Rows are points. Each table stands for the endless flat space through its points: a line for two points, a plane for three, and so on. The two share one point or none. Which?
In the rows, 128 means zero.

First (2 x 3)
[[148 151 106]
 [146 144 104]]
Second (2 x 3)
[[156 149 108]
 [136 129  98]]
They share: [144 137 102]

First (2 x 6)
[[119  98 108 130 151 149]
 [131  98 104 122 127 157]]
Second (2 x 6)
[[122  89  90 115 124 149]
 [132 104 115 130 139 159]]
They share: [128  98 105 124 133 155]

First (4 x 8)
[[142  99 160 109 112 101 142 134]
 [130 100 147 109 108 135 162 115]
 [154 112 138 124 115 136 181 143]
 [134  98 157 107 110 113 146 123]]
Second (3 x 8)
[[161 127 155 107 114 151 139 127]
 [130 119 155 126 111 135 169 143]
 [155 107 155  94 112 133 148 112]]
They share: no point

First (4 x 11)
[[124 102 117 123 168 100 145  82 116 140 150]
 [149 111 155 128 148 123 154 102 110 140 149]
 [130 110 121 120 172 109 143  90 124 157 155]
 [128 108 125 131 184 108 157  84 116 146 158]]
Second (3 x 11)
[[146 112 145 118 131 121 154  98 115 129 133]
 [145 124 160 117 124 121 166 104 125 110 114]
 [149  94 120 113 152 127 138  86  99 164 166]]
They share: no point

First (3 x 12)
[[134 140 109 129 117 118 131  97  96 161 152 108]
 [126 112 107 143 108 101 127  94 140 140 132 110]
 [128 112 111 136 119  93 114  86 136 147 130 113]]
Second (3 x 12)
[[132 136 103 158 100 118 146  87 114 158 136 101]
 [125 137 105 147 100 120 136  89 120 150 133 103]
 [137  85 105 127 116  96 144 137 136 126 169 119]]
They share: [128 124 105 142 104 114 138 101 124 144 142 107]

First (4 x 18)
[[105 134 158 122 101 170 139 139 160 132 106  83 155 105 151 140 135 121]
 [ 96 131 161 134 104 143  94 109 127  72 130 110 164 126 154 179 156 112]
 [139 151 163 145 128 135 121 136 168 139 111  78 127  66 136 129 145 102]
 [123 144 175 133 115 152 121 131 171 134 122  71 143  80 138 130 149 121]]
Second (2 x 18)
[[103 134 152 134 108 155 115 126 146 103 116 107 143 101 160 155 142 107]
 [135 154 148 158 132 155 147 142 162 111 104  83 151 121 148 171 114 103]]
They share: no point

First (4 x 20)
[[165 139 100 118 106 138 114 112 117 129 112 143  96  99 116 118 134 111
  117 121]
 [187 134 104 122  97 140 106 115 125 130 126 126 110  88 111 108 135 104
  107 113]
 [171 124  90 116 130 152  96 128 116 135  97 148 100 105  97 104 158 103
  131  92]
 [195 124 124 145  88 120  72 127 135 150 136 113 144  84 113  94 155  78
  117 112]]
Second (4 x 20)
[[151 158 151 125  93 126 125 107 133 142 113 135  81 103 119 130 160 109
  104 136]
 [158 131  86 145 108 128  94 140 108 147 102 157 127  93 134 109 154  85
  135 142]
 [181 137 118 140 132 126 110 128 115 121 116 129 114 109 134 112 166  97
  125 115]
 [169 144 121 145 122 132 116 139 117 136 105 140 109 101 135 115 181  91
  119 133]]
They share: [157 139 112 130 100 122 102 114 119 139 114 143 108 101 124 118 140 101
 125 131]

First (4 x 24)
[[122 139 157  99  78 121 108 116 161 120 160 107 156 149 124 172 100 111
  164 142 136 168  99 161]
 [ 87 150 110 108  99 112 101 146 109  83 129 128 183 122 142 184 106  73
  145 162 101 114 153 118]
 [ 75 122  98 128 119  84 117 122 113  99 105 124 163 138 166 160 118 101
  137 158 113 134 129 122]
 [ 89 142  89 124 138 124 142 100  87 129 114 101 161 108 180 141  88  98
  122 131 144 153 153 132]]
Second (5 x 24)
[[ 92 134 149 116  91 127  97 109  85 151 124 121 125 129 131 140 106  61
  167 158  76 160 120 172]
 [101 139  89 109 124 122 127  80 131 122 137 146 187 168 172 161  86 113
  133 168 139 196 142 136]
 [ 81 127 108  91 130 112  89 129  97 142 120 113 160 109 187 112 106  74
  164  90 139 153 155 156]
 [108 121 121 115 112 143 121 116  99 144 118 106 151 155 147 156 105  98
  140 158 110 155 127 148]
 [111 115 118 113 114 154 121 117  93 152 116 105 150 169 147 158 104 100
  138 172  99 157 127 150]]
They share: no point

First (4 x 24)
[[134 171 144 114 183 106 130 166 101  76  84 110 150  77 143 145 129  83
   90 165 115  74 129  93]
 [138 170 131 114 144 100 102 153 128  82 106 145 151 102 126 160 107 107
  107 152 130 107  95 100]
 [140 173 139 113 151  94 103 156 127  77 101 141 149  99 134 162 112 105
  108 156 124 103  99 102]
 [146 166 141 124 184 108 132 157 104  80  96 111 149  86 140 150 125  95
   99 154 116  77 131 102]]
Second (2 x 24)
[[151 160 117 132 159 122 127 136 125  96 130 124 158 117 117 151  97 125
  117 130 129 104 114 111]
 [139 176 123 118 161 118 131 138 141  90 132 110 168 129 127 143  87 133
  127 136 115 114 112 113]]
They share: [157 152 114 139 158 124 125 135 117  99 129 131 153 111 112 155 102 121
 112 127 136  99 115 110]

First (2 x 24)
[[155 132 130 126 152 129 131 130 126 106 138 126  97 131 164  84 115 115
  141 102 122 127 138 138]
 [131 174 106 120 110 123 113 166 120 112 162 168 127 125 122 126 103  85
  111 132 110  97 126 168]]
Second (5 x 24)
[[127 173  68 115 137 121 102 113  95  99 166 153 111 140 115 105 102  99
  104 143 125 121 170 164]
 [140 168 160 108 122 132 137 181 147  94 165 162  94 119 113  60 145 112
  126  96 131 118 129 195]
 [163 118 144 132 118 112 135 168 122 125 144 158 116 110 175 139  78  72
  132 122  96 112  81 120]
 [135 180 120 106 112 124 123 150 124 101 174 144  84 146 105  67 136 114
  130 130 112 110 137 188]
 [145 150 140 136 152 149 128 160 154 111 119 124 129 126 170  97 131 124
  145  75 127 100 142 148]]
They share: [143 153 118 123 131 126 122 148 123 109 150 147 112 128 143 105 109 100
 126 117 116 112 132 153]

First (5 x 24)
[[107 187 160 173 145 133 101 128 160  99  92 102 133 106 108 161 145 131
  181 155 103 103 108 110]
 [115 162 157 144 144 122 116 117 171 123  89  72 136  72 124 165 168 169
  175 167  94 103  66 120]
 [ 87 143 164 131 113 125 108 136 154  87 109 123 144 120 122 150 153 115
  137 125 115  89 114 108]
 [ 81 166 153 156 120 126 100 145 137  69 119 144 148 142 110 145 142  93
  151 127 120  87 140  98]
 [ 83  96 130  77  95  99 119 143 138  99 139 126 168 109 141 130 178 138
  113 124 123  82  83 107]]
Second (2 x 24)
[[105 148 152 122 126 127 100 128 159 108 111 112 155 117 126 152 159 125
  144 135 110 104 102 116]
 [ 95 156 138 124 128 111 102 134 143 112  97 126 147 101 116 136 149 137
  150 147 110 110 102 106]]
They share: no point

First (2 x 24)
[[134 158 152 107 146 149 119 121 141 106 115 119 159 140 141 138 140 157
  112 106 108 154 153 148]
 [134 142 172  91 142 145 103  97 137  82 143  95 131 168 169 118 144 149
  116 114 120 166 153 144]]
Second (2 x 24)
[[127 149 155 105 148 154 113 108 143  97 118 119 158 154 145 126 145 154
  105 102 104 156 148 142]
 [148 164 161  99 139 136 119 129 134 106 130 101 140 133 154 147 133 157
  129 120 125 159 163 157]]
They share: [134 154 157 103 145 148 115 115 140 100 122 113 152 147 148 133 141 155
 113 108 111 157 153 147]

First (4 x 24)
[[140 121 148  88 135 160  92 101 110  85 139  84 163 150 127 118 149 128
  128  92 106 128  95 107]
 [144 113 146  99 145 158  97 109  92  66 151  76 187 161 132 127 141 125
  138 104 123 114 109 109]
 [144 128 166 119 180 163  87  94 127 106 141 116 152 136 107 112 111 125
  113 144  98  89 104  79]
 [131 110 129  87 130 142 110 112 105  93 129  76 172 138 139 125 155 105
  134  95 126 132 114 136]]
Second (4 x 24)
[[127 129 130  85 141 126  99 110 135 103 134  89 145 122 133 106 154 113
  108 121 125 116 120 136]
 [153 152 132 109 137 146 114  88 119 115 125  97 152 103 135  95 129  97
  110 129 119  87 129 109]
 [111  89 167  91 163 158  97 116 115 128 117 100 167 125 101 131 142 111
  145 104 107 143  98 116]
 [145 123 146  97 139 156  89  94 127 129 112 113 151 130 119 118 144 105
  124 125 107 114 112 120]]
They share: no point

First (2 x 24)
[[145 149 142 113 139 157 134 105 102 127 101 163 146 142  95 107 125 108
  100 142 113 110 133 106]
 [149 169 170  81 107 141 142 121 102 147 105 139 118 162 115  95 113  76
  100 170  97 138 129 134]]
Second (5 x 24)
[[130 194 149 101 163 163 133 121  99 160  94 168 128 142  94 100 148  96
   99 160 120 119 135 123]
 [192 148 151  67 121 137 131 109 113 150  96 170 106 172 124 116 112 114
   95 146  86 103 181  85]
 [162 141 167  97 127 166 156  93 103 135 132 168 135 138  91 105  78 118
   89 134 125 138 153 123]
 [189 159 154  54 133 137 147 119 127 151  92 185 113 171 113 128 117 119
  106 155 110 117 183  88]
 [158 146 159  89 126 156 152 107 112 130 115 170 140 142  92 108  95 118
  100 148 121 139 148 117]]
They share: no point

First (5 x 24)
[[106  92 149 178 104  76  75 142 143  93 109 156 104  59 150 161 135 129
  128 110 146 160 152 132]
 [121 122 127 152 118  92  95 142 140  81 123 129 114  85 149 148 134 120
  132 136 143 149 128 113]
 [136 132 115 144 126 116 127 138 171 109 147 112 136 133 122 131 163  97
  168 148 138 156 114 130]
 [136 163 106 121 125 131 135 155 145  86 135  95 119 130 140 129 126  98
  141 166 121 142 106 111]
 [134 130 123 147 100 130 135 178 176 116 133 115  95 129 114 119 142  81
  167 145 122 169 125 155]]
Second (3 x 24)
[[122 131 105 130 116 123 127 127 142 100 134 122 143 119 147 161 143 101
  139 139 114 131 125 113]
 [135 114  89 121 125 139 119 147 121 108 133 134 143 132 157 139 130  98
  161 163  98 144 120  97]
 [131 121  97 126 124 132 120 141 129 105 133 129 142 127 153 144 134 101
  154 156 106 142 121 103]]
They share: [124 139 121 142 128 113 117 131 148  98 132 116 137 115 143 147 141 113
 141 145 130 145 121 117]

First (3 x 24)
[[ 93  98 136 133 117 109 133 108 105 123 142 103  90 112 116  92 119 119
  137 161 178  88 135 140]
 [121 165 136 124 142 116 157 149 137 128 162 125 114 151 170 112 106 104
  124 148 124 140 140 111]
 [115 141 151 127 127 122 139 137 143 128 162 116 126 133 152 127 112 119
  145 154 142 116 155 129]]
Second (6 x 24)
[[126  93 103 134 141 129 134 158 106  96 170 154  60 141 183 113 126 114
  151 169 140 106 138 121]
 [ 90 102 126 155 157  97 146 140 140 112 137 151  91 128 168 150 106 116
  179 148 176 127 119 119]
 [131 101 121 129 135 128 140 151 115 101 167 136  74 122 192  90 113 122
  154 165 150  98 155 122]
 [110 110 128 153 149 109 134 142 120 118 161 133  91 120 168 122 112 108
  153 156 162 101 141 127]
 [149 149 152 114 113 142 140 124  93 142 197  85 106 120 144  44 118 102
   93 159 123  77 180 124]
 [113 150 143 110 113 116 145 133 132 121 146  95 117 129 151  84 107 123
  120 161 144 116 152 135]]
They share: [109 135 138 128 130 114 145 131 125 126 154 115 106 133 146 106 112 112
 132 154 148 116 140 125]

First (7 x 24)
[[119 132 140 134  91 153 165  96 115 102  83 121 141 107 109 150 134 130
  143 116 163  91 142 161]
 [ 81 124 152 169 141 148 151  99  87 111 100 111 124 142  99 200 161 120
   93 100 151 118 168 101]
 [ 88 151  99 129 122 134 187  58 107  65  69 130 181 110 116 164 134 140
  136 138 133 130 116 131]
 [112 107 157 125 104 130 111 158 117 121 131  90 119 114  84 124 172 104
  116 102 139  84 152 127]
 [124 121 143 114  67 113 146 150 151 126 119 157 153  86  99  52 139 107
  128 139 123  82  94 142]
 [ 96  86 164 144 110 111 117 136 109 116 146  96 124 113 100 125 185 117
  109 127 139 125 123 130]
 [118 142 140 147  81 156 192  75 122 108  67 161 149 104 123 146 113 135
  139 130 167  97 125 162]]
Second (5 x 24)
[[103  90 153 119 128 115 169 138 137 143 104 143 151 134  97 139 143  90
  123 144 117 105 114 129]
 [103 127 143 149 101 112 161 124 119 121 110 143 150 112 105 121 123 115
  112 123 133 124 131 106]
 [ 94 129 135 155  89 145 121 132 122  95 125 119 118  77 103  85 209 144
   99 120 129  99 102 132]
 [ 78 122 165 140 106 129 126 112 109 105 126 131 155 109 110 101 184 109
   96 137 117  80 108 106]
 [ 84 141 156 160  94 123 136 109 102 101 122 133 155 100 115 101 154 123
   97 123 127 103 125  92]]
They share: [ 99 119 145 139 103 120 147 126 123 117 116 139 144 110 101 113 153 113
 108 129 129 108 117 118]

First (3 x 24)
[[108 158 100 126 183 163 125  96 132  94 120 121 128 171 143 148 166 112
  100 147 172 143 151  95]
 [113 150 109 112 164 157 142  98 124 117 111 106 137 152 147 147 161 120
  100 138 155 144 145 105]
 [113 160 101 134 188 161 124  92 136  87 117 122 129 178 137 143 173 110
  104 152 175 146 149  97]]
Second (3 x 24)
[[ 97 140  96 120 137 176 143  85 125 142 114 112 122 152 136 169 158 141
   91 142 151 132 133 111]
 [129 157 127  87 164 141 163 117 108 118 104  90 157 129 160 135 149 115
   98 125 133 153 159 101]
 [ 97 133  99 115 140 169 139  85 128 146 112 106 125 149 144 163 161 135
   98 137 157 133 127 117]]
They share: [113 145 113 101 152 155 151 101 118 132 108  98 141 139 152 149 155 125
  98 131 145 143 143 109]

First (4 x 24)
[[141 120 110 120 155  71  84 130 155 128 141 150 121 125 174 115  83 104
  190 115 136 115 112 146]
 [159 116 126 124  97 119 112 148 101 160 141 140 151 121 132  83 111  98
  130 149 148 111 128 162]
 [141 121 100 100 138 103  97 131 145 153 124 147 140 131 167 121 106  93
  160 144 143 134 110 140]
 [150 120 122 122 140  79  80 137 136 122 151 155 122 127 167  95  83 111
  184 118 128 103 108 162]]
Second (5 x 24)
[[131 128 122 122 134 127  74 117 118 152 141 166 132 102 159  68  92 135
  153 116 138 113 128 164]
 [144 121  94  88 135  67 124 135 131 137 127 122 174 141 149 115 123  84
  147 177 126 142 124 131]
 [120 124  99 102 146 108  93 104 115 132 141 157 171 106 168  75 107 129
  165 137 124 117 145 143]
 [170 114 135 132  98 130  92 161 125 170 137 153 108 132 146 110  94  86
  147 128 162 109  94 171]
 [142 125 100 100 135  93  98 129 133 141 131 144 156 121 159  89 109 112
  147 147 130 126 130 145]]
They share: [150 119 114 112 121 107 100 139 125 151 135 146 142 127 153 101 105  98
 151 143 142 120 116 153]

First (2 x 24)
[[131 101 132 144 134 116 133 125 110 114 130 139 125 145 109 152 135 153
  147 114 148 115 149 156]
 [135 101 124 154 120 124 141 119 106 124 118 139 135 151 111 140 147 165
  145 108 148 115 141 168]]
Second (4 x 24)
[[108 116 136 130 102 103 153 116 106  94 148 145 138 130 132 191 123  96
  139  90 130 100 135 135]
 [132  92  88 184 198 145 123 110  88 112 142 151 138 160  96 161  87 168
  169 126 160 148 165 153]
 [126 110 184  94  84  79 135 146 136 106 130 127 102 124 120 155 171 126
  127 108 136  82 141 147]
 [134  98 115 157 168 128 124 121 106 114 132 145 131 154 103 158 114 160
  158 119 157 128 157 152]]
They share: [129 101 136 139 141 112 129 128 112 109 136 139 120 142 108 158 129 147
 148 117 148 115 153 150]

First (2 x 24)
[[103 128 122 112 141 117 151 105 161 152 117 154 161 133 128 139 130 104
  103 110 101 109 126 106]
 [ 96 134 118 116 143 121 146 104 165 159 122 154 166 131 129 132 129 109
  105 118  94 115 127 100]]
Second (5 x 24)
[[112 114 146 114 140 102 151  99 132 148 121 147 135 123 136 121 102 104
  124 120 110  96 117  94]
 [ 99 155 121 141 122 122 168  86 147 158  79 156 170 155 119 138 167  63
   80  99 108  79 124 103]
 [ 95 125 126  88 147 127 128 118 179 138 100 179 154 154 121 186 146 104
   66  85  79 131 161 126]
 [128 103 107  94 142 110 150 129 161 139 128 157 168 141 124 150 134 108
  105  92 118 133 132 120]
 [111 115 149  98 172 105 141 115 128 146 134 180 145 105 146 131  89 126
  121 138  90 112 125 120]]
They share: no point

First (2 x 24)
[[105 152 126 127 141  97 136 157  89  93 132 154 104 103 135  83 160 125
  146 113 127 116 124 103]
 [ 96 143 132 115 153 115 127 142 104 117 120 148 107 121 153 107 157 125
  131  95 112  95 109  97]]
Second (2 x 24)
[[ 97 149 125 111 150 108 123 143 103 104 120 148 106 109 153 100 150 128
  129 108 116  96 113 106]
 [ 95 152 120 103 151 107 116 139 107  99 116 146 106 103 159 101 142 131
  122 115 115  90 112 113]]
They share: [ 99 146 130 119 149 109 130 147  99 109 124 150 106 115 147  99 158 125
 136 101 117 102 114  99]

First (3 x 24)
[[129 123  98 107  98 126 126 137 140 115 174 125  96 110 152 160 108 116
  166 119 147 120 150 117]
 [157 131 111 144 115 160 145 122 108 127 173 155 135  82 121 128 144 131
  143 142 138 146 164 152]
 [133 127 103 120 103 136 129 134 128 115 169 127 107 106 145 156 112 119
  159 126 142 130 152 124]]
Second (3 x 24)
[[145 135 130 131 113 146 124 121 103 127 171 122 124  92 134 161 128 119
  148 139 135 142 154 138]
 [144 132 129 141 113 153 127 120 103 130 166 124 129  93 136 158 127 125
  137 139 135 133 145 145]
 [133 129  98 136 113 155 140 149 133 103 151 121 104 124 143 155  96 131
  151 134 125 149 171 122]]
They share: no point

First (3 x 24)
[[147 138 123 112 155 159 173 118 148  92 127  97 171 149 142 123 122 117
  165 130 150 166  93  98]
 [142 144 122 112 151 150 165 110 149  92 129  92 161 153 130 122 111 110
  157 134 146 166  99  99]
 [144 138 120 154 173 144 161 136 139 110 127 118 165 113 136 150 113 126
  165  94 156 142 105 119]]
Second (4 x 24)
[[139 164 136 104 185 130 132 114 132 108 142 139 142 139 142 156  61 100
  170 149 144 179  87  80]
 [129 132 114 128 152 158 167 137 116  84 154 115 160 155 120 138  93  98
  173 126 159 156 104 100]
 [152 118 109 161 135 153 188 123 152  92  99  56 154 136  86 112 149 128
  144  99 147 114 117 160]
 [132 158 133 103 180 139 137 122 120 100 157 146 148 146 144 158  57  94
  177 150 150 183  88  72]]
They share: no point

First (7 x 24)
[[175 133  94  99 140 176 167  78 144 125  96  59 148  99  76 114  70  66
  163  98  99 156 143 125]
 [131 125  99 132 172 122 127 124  92 120 120 164 124  84 136 121 126 127
  151 113  81 128 130  96]
 [156 125  98  94 164 109 138 119  97 147 126 129 126  82 121 116 122 113
  182  89  83 151 139  86]
 [156 128  85 146 107 170 122  84 122 118  91 103 126 110  84 110  68 114
  137 153 107  90 164 104]
 [115 102  81 146 178 122 113 157  96 131 135 191 100 118 142 131 144 118
  142 114  68 118 125  87]
 [145 121 133 111 148 138 145 106 101 135  84 124 159  68 115 104  99 113
  172 114 124 140 156 124]
 [148 125  81 114 149 122 132 125  90 131 142 148 118  98 126 110 126 135
  156 112  74 124 129  69]]
Second (7 x 24)
[[159 137 103 119 139 156 154 116 103 138  98 120  95 106  84  99  91  70
  130 103  87 143 167 120]
 [135 133 106 106 179 150 139 141 120 123 126 130 169 132 110 138  94 144
  173 139 118 126 156 107]
 [155 123  85  87 161 153 181  94 100 114 137 154 132 130  98 121  67  88
  135 114  85 135 162 146]
 [211 113 124 112 183 193 126 117 108 114 133 130 110 147  97 117  84 139
  158 108  64  76 168  87]
 [178  95 127 148 138 196 129 135 144 141  67  97 113 105 103  96 102  82
  122 117  94  94 144  60]
 [118 141 100 120 127 152 190 129 106 150  71 120 104  84  86  83  86  37
  116 124 100 169 169 133]
 [144  68  77 130  86 141 121  82 114 147 105 109 142  77 116  94 125  91
  182  97 106 130 110 108]]
They share: [147 112  99 119 139 155 142 117 116 135 106 120 136 107 104 110 100 100
 156 117 103 129 146 108]

First (6 x 24)
[[163 149 145  91 144 158 117 121 128 158 123 118 156  88 133 159 147 112
  144 149 155 139 103 141]
 [167 154 158  94  89 149 126 150 105 124 143 175 163 120 107 146 152 169
  132 126 119 128 124  88]
 [157 159 135 124 103 126 127 165  74 122 175 158 197 115 127 147 122 179
  161 133 107 158 149 102]
 [169 189 136 110 106 138 133 138  93 128 151 148 171 110 147 164 146 172
  145 114 114 133 136 106]
 [153 185 107 151  58 179 134  98 113 169 107 160 113 129 129 169 122 183
   96 132 168 153 165 108]
 [147 168 117 136  82 152 129 134  97 141 139 157 158 128 123 151 121 181
  126 130 131 159 151 101]]
Second (3 x 24)
[[132 128 109 115 120 173 120 126 111 164 160 134 172 120 124 152 146 136
  128 169 127 172 130 117]
 [168 164 157 163  60 158 129 129 105 155 127 170 124  66 145 149 119 190
  110 121 148 133 145 105]
 [140 136 133 143  84 174 121 125 117 163 159 146 156  86 141 137 151 166
  106 153 120 153 125 109]]
They share: no point
